Rows are points. Any point is a mix of the corners, with weights that add up to 1. It lies inside the corners' shape when no weight is negative. Is each point inside? If not, which corners have a negative weight?
(in the rows, 128 means zero)

Corners:
(1): [168  72]
(2): [112  84]
(3): [ 72 186]
Points:
[101 167] -> outside (2)
[142  59] -> outside (3)
[128 126] -> outside (2)
[161  77] -> inside
[163  62] -> outside (3)

Corners:
(1): [158 170 141  92  63 240]
(2): [130 146 127 154 177 107]
(3): [120 144  84  63 184 168]
(4): [139  99 127 173  98  90]
(5): [ 50 177  57 144 115 145]
(6): [ 69 138 158 159  74 118]
(7): [133  88 133 168 181 131]
Points:
[130 176 108 105 103 188] -> outside (6, 7)
[105 122 118 151 159 117] -> outside (1)
[162 186 100  70 147 249] -> outside (4, 6)
[130 149 137 134  63 189] -> outside (2, 3)
[127 127  78 108 122 177] -> outside (2, 6)

Corners:
(1): [ 92  33 170  92 123 185  47 123 155 177  87]
(2): [170 153  52  94 214  90  44  88 220  98  72]
(3): [124  43 175 137 166 138  27  85 128  77 149]
(4): [175 102 202  99 157 152  68 173 175 116 123]
(5): [120 182  59  86  78  92 121 116 106 215 177]
(6): [111 170  96  90  76 158  81  74  98 111 107]
(7): [ 80 142 155  76 103  75 112  88 176 193 159]
(8): [ 60 161 125  50 103  67 141 158  96 148 149]
(9): [146 182 127 159 127 139 109  80  40 215 113]
(10): [ 38 130 108 126 143 124  94 127 208 164 160]
(11): [151 157 107 119 114  52 108 171 201  70 101]
(12): [173  96 183 145  89 170 206  56   7  80 130]
Points:
[147 108 178 120  80 175 123 116  39 130 120] -> outside (2, 7, 10)
[130 123 133 117 134 123  86 108 151 128 125] -> outside (8)
[115 135 113  86 127 124  67 108 125 184 122] -> outside (10, 11, 12)
[111 139 114 108 109 122 105 102 122 139 123] -> outside (4)
[120 143 108 111 115 112 110  97 113 151 131] -> outside (4)

Corners:
(1): [ 63 120  89 124 123  77 125 117 120 173 119 164 200 170  70  63 111 193]
(2): [ 97 119  81 137 106 173  76  84 109 188  64 195 177 108 146 109  74 109]
(3): [ 50 125 149 103 136 131 249 164 165 240 243 152 108 190 120 119  74 130]
(4): [ 96  75 141 109 140  68 177 167  95 242 159  95 163 221 121  85  55  68]
(5): [198 117  88 108  56 155 137 102  89 159  93 150 142 105 134  54 158 162]
(6): [ 80  91 193  63  87  85 172 198 100 191 231 140 122 166 139 177  53 141]
(7): [158 104  81 138  98 171 107 117 127  64 111 151 208 145 150  70 153 122]
(8): [ 35  65 113 136 140  77 141  60  92 179 134 161 156 170  53  66 139  75]
(9): [ 74  59  89 147 153 157 136 137  49 201 118 115 163 166  32 117 104 142]
(10): [154 185 138 135 120 138  99 202 160 125 161 110  45  97 135 136  61 145]
(11): [202 176 185  69 148 118 176 136 149 108 168 153  98 117 126 139  34 168]
(12): [132 116 188 121 122 110 186 157 163 130 122  98  79 144 210 185  72 186]
(13): [120 187 187  72 171 152 119 179 120 148 190  94  72 118 209 127 103 191]
(14): [155 152 231  71 131 142 156 233 192 143 116 109 109  78 143 139  96 140]
(15): [102 126 101  18 126  95 208 162 119 146 126  98 106 122 154 144  60 125]
(16): [164 113  91  82  93 177  93  96 152 139  62 188 130 202 105  89 158 138]
(17): [ 95 166 133 163  87 163 139 130  64  99  64 175 139 166 115  49 141 127]
(18): [ 88 133 135 148  64 191  92  72 108 149 119  72 170 158  95  75 113 124]
(19): [155 211 102 163 118 146  94 111 105 134 105 144 179 160 115 138 200 123]
Points:
[129 115 144 113 109 140 126 152 146 168 151 146 145 148 126  97  69 181] -> outside (8, 15, 17, 19)
[130 148 145  96 110 129 132 140 133 124 124 131 118 124 147 120 104 148] -> outside (3, 4, 9)
[128 143 155 104 129 133 144 148 129 142 141 128 116 135 141 120  94 149] -> inside
[116 127 139 124 121 138 129 136 120 160 137 144 142 149 121 105 108 139] -> outside (15)
